Every row gives one point. To make a cloud, some directions were put in groups of two or more. Within a group, all points are equally far from the middle, so they leave a hole (a ring in 2 directions, a hollow ball in 3). The other directions are filled evenly. Then the cloud was stretched, turned, moved and blurred a little. Count the holes, and give their numbers of directions, smallest first.

Cloud:
array([[ 40,   6,  22],
       [-23,  26,  16],
       [-31, -23,  53],
       [-31, -43, -15],
       [-15, -44, -39],
       [ 28, -19,  24],
       [ 50, -25,   3],
       [-62,   1,  13],
       [-26, -46,  25],
       [-68, -27,  -8],
       [-24,  11, -34],
       [-26, -29, -20],
       [-30, -13,   3],
       [-28, -23,   1],
       [ 32, -18, -22],
       [ 18,   4,  33],
       [ 10,   8, -26],
       [-33,  38,  27],
       [-21,  19, -15],
       [-39, -34,  65]])
Holes: 0

Cloud:
array([[  4,  -1, -15, -55],
       [-13, -55,  28,  20],
       [ 23,  -1,  -7,  57],
       [ 49,   2, -29,  -7],
       [-30,  42,  16,   6],
       [-31,  37,  20,  17],
       [-40,  -9,  29, -30],
       [ 43, -14,  37,  12],
       [-22,  36, -14,  35],
       [ 10,  44,  22,  16],
       [ 25, -26,   8,  52],
       [ 50, -20,  25,  -2],
       [ 16,  17,  12,  53],
       [ -3, -57,   1, -27],
       [ 18, -16,  36,  45],
       [ 21, -31,  39, -27],
       [-28,  -5,  -4,  56],
       [ 21,  32,  -1,  40],
       [  5, -16, -48,  37],
       [ 23,  16,  47,  -8],
       [ -5, -51, -18,  37],
       [-31, -54, -11,  12],
       [  6, -48,  39,  18],
       [-52,  -1,  19, -17],
       [-43,  20, -34,   4],
       [-22,  42, -18, -16],
       [-34,  17,  30,  32],
       [-52, -36,   7,   3]])
Holes: 1 (4)

Cloud:
array([[-32,  22,  36,  44, -50,  -4],
       [-35, -10,  43, -47, -27,  56],
       [ -5,   9,  -1,  60,  27, -29],
       [-43,  -8, -47, -14, -27,  32],
       [ 27, -38,  48,  -9,  19,  21],
       [ -7, -13,  32,   3,  34,  -1],
       [ 21, -17,  74,   6,  10, -12],
       [-24,  25,  -6,  50,  16, -49],
       [ 17,  10,  20, -14,  44,  18],
       [ -1,  31, -39,   9,   8,  17],
       [ 38,  33,  49,  48,   9,  -6],
       [-20, -18, -10,   0,  -6,  39],
       [ -1, -11,  21,  52,  14,  -2],
       [ 44, -28,  49,   6, -77,  24],
       [ 60,  -9,  -6,  32, -10, -35],
       [-63,  36, -20, -16,  47, -15],
       [ 17, -30,  17,   9,  -2,  13],
       [ 12,  20,  26, -33,  21,  -7],
       [-15, -10,  24, -64,  -9,  12],
       [  2,   1,  14, -39, -48,  -3],
       [  1,  54,  36, -36,  20,  10],
       [  6, -16,  44,  15, -15, -18],
       [ -8,  -8,  52,   8, -10,  -5],
       [-16,  -6,  -2, -32,  -7, -25],
       [ -6,   7,  48,  26, -53,  20],
       [-16,  56,  49, -49,  33,  18],
       [ 17, -19, -32,   4, -22,  31],
       [-29,  12, -12,   4, -13, -38],
       [-43, -27,  26,  25,  22,  31],
       [ 40, -55,   5, -12,   9, -37],
       [-28,  -3,  63, -53,  -1,  -7],
       [ 28,  39,   3,   4,  29, -29],
       [-18, -35,  14,  21,  -6, -12],
       [ 21, -58,   3,  -7,  22,  22],
       [ 11,  11, -52,  -1,  -7,  30],
       [ 12,  19,  38,  10,  23,  -8],
       [-12,  19, -12,  80,   4,  13],
       [  3, -35,  83,  -3,  17,  18],
       [ 35,   6, -27,  17, -24,  -4],
       [ 26,  21,  60,  36,  10,  30],
       [ -4,   4,  57,  30, -45,  11],
       [ -1,  54,  23, -12,  -1, -44],
       [-41, -11,   2, -14, -17,  59],
       [  9,  13,  32, -24,  44,  34],
       [ 41, -26,  78, -28, -25, -20],
       [-14, -11,  31, -13,  -7, -75],
       [-33,  15,  23,  72,   4,  48],
       [  9,  -3,   0,  50,  55, -42],
       [-25,  19,  -8,  11, -10, -39],
       [-25,  10,   6,  24,  10,  -9],
       [ 52,  20,  24,  26,   5,  38],
       [-10, -13,  61,  39,   5,  21]])
Holes: 0
